Every row gives one point. To make a cloud, some directions were put in groups of two or more. Within a group, all points are equally far from the middle, so they leave a hole (a ring in 2 directions, a hollow ball in 3). The other directions are filled evenly. Then the cloud was stretched, turned, moved and blurred a little. How many holes are there, and how many directions does each take, smallest first?
In the rows, zero is written as 128.

Cloud (20 x 3)
[[ 81 117 119]
 [ 83 110 113]
 [109 114 140]
 [167 109  60]
 [142 100 128]
 [ 86 114 137]
 [128  82  80]
 [159  95  57]
 [ 98  91 164]
 [173 131  51]
 [128 145 127]
 [176 133 118]
 [147  63 134]
 [158 155 118]
 [144  79 107]
 [201 115 140]
 [106  57 157]
 [162 169  60]
 [ 98 156 108]
 [138 129 151]]
Holes: 0

Cloud (27 x 4)
[[108 159 123 124]
 [ 85 164 101 132]
 [ 60 122 113 106]
 [113 107 134 197]
 [207 144 165 144]
 [132 123 135 128]
 [131  60 106 126]
 [124 118  88 164]
 [104 132  92 131]
 [ 78 154 143 118]
 [128 121 160 172]
 [107  66 161 106]
 [171 150 104  56]
 [ 70 133 161 105]
 [ 80 170 140 136]
 [130  87 109 172]
 [121  78  75  83]
 [147  70 181 125]
 [202 131 128  72]
 [ 91 142 172 106]
 [105 134 177 194]
 [ 75 126 166 149]
 [160 127 179 162]
 [172 137 119 168]
 [141 126 125  97]
 [182 176 122  74]
 [128  94 172 187]]
Holes: 0

Cloud (88 x 8)
[[132 139 135 160  53 118  89 163]
 [ 82 147 150 108 117  68 136 141]
 [125  83 181 155  99  53 130 187]
 [186 104 152  84  85 101 126 172]
 [181 135 135  89  91  95 139 187]
 [145 144 134  93 189  97  74 142]
 [149 137 173 114 148 102  55 154]
 [ 69  94 131 187 170 129 124 147]
 [139 155 128 105 196  96  94 168]
 [129 100 127  31  92 103 134  97]
 [105  95  60 110 111  79  94  93]
 [172 141  80 141  79 106 140 151]
 [165 120 106  79 139 101  54 130]
 [107 149  70 136 126  80 124 164]
 [107  70  88 119  75 139 131 120]
 [119  63  99 141 163 150 100 108]
 [167  99  91 154 141  61  89 151]
 [ 78 107 123 146 119  92  74  92]
 [154  89 163 116  97  40 141 144]
 [136  86 153  49 102 128 148 118]
 [108  84 149  67 127  72  76  93]
 [138 169  89 170  97 118 140 170]
 [110 152  99 182  94  81 103 159]
 [148 132 157 128 132  28 101 173]
 [100  98 144 176 166 136 130  97]
 [108  76 171 137 130  47 141 132]
 [193  84 100  92  83  88 127 126]
 [ 70  90  90 166 155  92 126 149]
 [124 106  92 135 145 147 176 124]
 [207 128 123  85 114 130 139 132]
 [ 92 170 152 128 117 170 124 141]
 [167  94 101 148  74 145 119 167]
 [122 121 160  85 106 149 155  67]
 [143 138 105  98 111  47 114 184]
 [169  59 141  79  96  50 124 109]
 [ 89 127 159 127 136 181 108 118]
 [119  92 142  41 111 133 113 146]
 [137 160 183 157 162 125  81 170]
 [156 118 178 134 165  80 157 131]
 [161 115 183 138 174  92 136 130]
 [ 87  78 125 164 156 182 104 156]
 [ 99  64 158 146  79 157 116 155]
 [117 169  79 162 153 104 121 152]
 [119 104 179 103 124 115 182 168]
 [119 152 117 127 109 183  76  81]
 [104 149 132 164 132  78  68 103]
 [191 129 122  97 122  82 169 137]
 [ 76 115 151 133 137  69 137 108]
 [ 80 108 134 159 108 105 169 125]
 [181 137 176 141 144 124  90  87]
 [150 104 112 152  95 176 161 121]
 [123 137  95  63 148  86 156 104]
 [189 125 122  99 109 116 157 175]
 [153  58 168  90 147  91  96  76]
 [111 156 146 169  82  72 110 179]
 [165 117  81 163  74  78 108 118]
 [139 177 166 116 171 101 115 175]
 [158 130 116 187 164 162 128 180]
 [156 110 136 185 129 185 116 145]
 [147 139 147 183 113  56 122 108]
 [157  92 131 139 197 116 144 179]
 [166  95 133 120 182  57 152 128]
 [103  62 153  64 128  94  90 153]
 [120 116  98  83 170  45  89 109]
 [172 114 153  90 135  89 180 109]
 [ 85  93 154 156 117  73 154 123]
 [115 137  80 126 164 162 124  68]
 [106 144  75 142 175  93 106 134]
 [104  95 138 134  71 165 154 126]
 [141 170  89 148 173 121 116 166]
 [179 156 143  82 137 140 108 173]
 [157 131 153 155  58 153 104 151]
 [126 121  71 130  90 110  61 106]
 [143  62 124 119 193 124 117 148]
 [ 76 145 151 157 141  72  86 154]
 [156  67 156 112 164  41 117 110]
 [178 147 102  72 143 142  78 109]
 [125  60 189 111 109 133 105 152]
 [ 75 109  78 141 152  78 119 176]
 [142  75 108 124 124  61 168 181]
 [143 101 191 158 151 146 117 135]
 [148 123 171 132  99 129 173 113]
 [151  51 156 115 152  64 102 175]
 [186 141  80 145  99 116 161 106]
 [163 163 185 121 129 147 113 176]
 [119 100  88  81 126 162  88 141]
 [ 69 126 119 144  93 154 160 162]
 [105  72 140  72 112  49 142 139]]
Holes: 3 (2, 2, 3)

Cloud (99 x 9)
[[ 77 124  49 110  66 128 106 122  70]
 [107 146  90 169 167 134 101 153 135]
 [157 124 128 134  76 161 135 162 180]
 [110 129  69 136 176  96 133 113 136]
 [190 201 159  89 124 144 123 142 149]
 [114 109 190  96  48 136  95 103 129]
 [146 132 143  78  54 116 179 151  89]
 [174 125 155 114  81  86 103  80 116]
 [135 110 157 194 120 165  94 126  99]
 [171 165 158 157 144 127  85 183 135]
 [172 124 155 166 105 126  43 123 135]
 [172 166 146 147 166 152  66 165 151]
 [143  92  74  33 160 142 103 122  94]
 [191 118 127 147 186 161 106 112  90]
 [115 108 208 122 124 145 124 157 119]
 [ 97 146 127 163  91 109 158 103 143]
 [ 65 125 134 140 146 184  81 163 111]
 [ 57 151 152 121 151 182 129  77 112]
 [131 127 121 136  69 140 127 140 185]
 [181 153 145 120  75  82 136 121 114]
 [155  94 161 122  71  83  71 126 151]
 [120  97 160 139  85 119 104 125  61]
 [172 143 178  94 128  70 151 159 141]
 [ 62 137  92 156 127  95 115  93 139]
 [153 133 178 147  43  92 148 152 125]
 [125 176 149  81 115 129 140  89 166]
 [143 147 159 108 108  99  81 132 108]
 [ 91  73 139 154 117 144  93 146  91]
 [180 156 178 108 143 122 125 160 121]
 [126  99 133  33  94 151 145 135 134]
 [143 110 191 105  57 130 119 130 177]
 [ 68 136 135 108 129 126 127  32 118]
 [ 77 131 134 140 175 182 102 153 152]
 [145 150 118  92 116 125 143 156 180]
 [148 161 146  84  78 147  68  99  88]
 [164 148 207 169  94 131 146 128 135]
 [ 99 102  69 143 102 139  90 152 125]
 [ 78  52  79  90 121 154  69  99 104]
 [142 140 171 151  46  76 115 132 148]
 [ 81 118 100  81 126 166  91 156 160]
 [ 94 115 114  69 159 186  82 163 138]
 [142  72 134 111  83 126  76 168 147]
 [ 96 119 112  46  71 124  90 103 141]
 [152  97  93  92  81 140  94 120 140]
 [ 93  47  69  92  64 152  98 154  85]
 [129  93  84 111 170 120 131  94 145]
 [ 78  96 137 127  62 110 135  54 110]
 [161 130 179 127  78  73 134 145 135]
 [122 126 133  95 138 152  43 155 106]
 [139 127 126  70  87 124  77 147 153]
 [ 71  75 140 124 162 137 126  86  95]
 [146 143 154 195 161 121 139 131 112]
 [ 70  89 101 167  97 132 128 164  92]
 [104 139 106 180 131 182  81 185 136]
 [ 39 141 136 159 103  89 131 139 120]
 [154  60 109  91  77 125  90 183  94]
 [207 128 181 169 145 163 127 151 115]
 [106  92 140  92   8 110 143 134 100]
 [139 159 153  96 103  82  90 177 184]
 [148 153 159 167 143 122 158 147  81]
 [112 164 116 196 127 158 114 103 107]
 [ 68  50 108 105  56 177 133 152 116]
 [160 166 174 184 118 128 202 142 102]
 [137  77 154 142  64 119  94 201  73]
 [142 129  67 111 152  93 166 160 135]
 [135 177 134 165 205 148  69  95 130]
 [105 142 185 159 109 154  84 178 120]
 [169 154 161 135 136 107 129 141  83]
 [118 114 173 169 107 177 100 178  95]
 [117 142  81  77 138 164 109 110 144]
 [137  80 130  89 127 153  46 110  82]
 [148  94  82 137 151 172 112 128  86]
 [124 151 145 166 140 147 104 161  86]
 [102 140 124 186 139 148 100 124 102]
 [165 158 169 167 142 149 160 166  76]
 [108 171 121 136 147 131 156  65 146]
 [144  86 107 134 149 146 120 150 138]
 [119 136 138 106 128 165 170  96 179]
 [177 146 134  69  88 135 161 121 109]
 [133 118  96  66 172 118  96 139 152]
 [148 150 145 100 123 121  68 168 104]
 [195 190 149 144  67 143  86 191 157]
 [ 98 155 153 108 146 124 109  77  83]
 [109 130  99  81  80 138 181 128  73]
 [190 104 179 141 146  99 120 112 133]
 [135 178 146  77 126 139 131 148 200]
 [ 95 145 131 120  44 155 105  88 116]
 [ 82 120  51  90  72 133 122 186  84]
 [157 138 160 124 135 120  99 191 123]
 [ 85  76 104  97 142 157  34 108 121]
 [ 70 120 157 139  50 134 153 119 111]
 [145 217 145 147 106 123 140 115 138]
 [102 140 177 162 126 152 169 125 104]
 [159 152  92  42 126 173  80  96 127]
 [120  83 146 117 133 171  61 121  92]
 [162 143 132 132  99  83 166  75  79]
 [ 89 106 100  91 153  97 143 158 175]
 [ 97  91  66 128  60 150 118 114  82]
 [102  93 174 153  88 153  85 194 105]]
Holes: 1 (3)
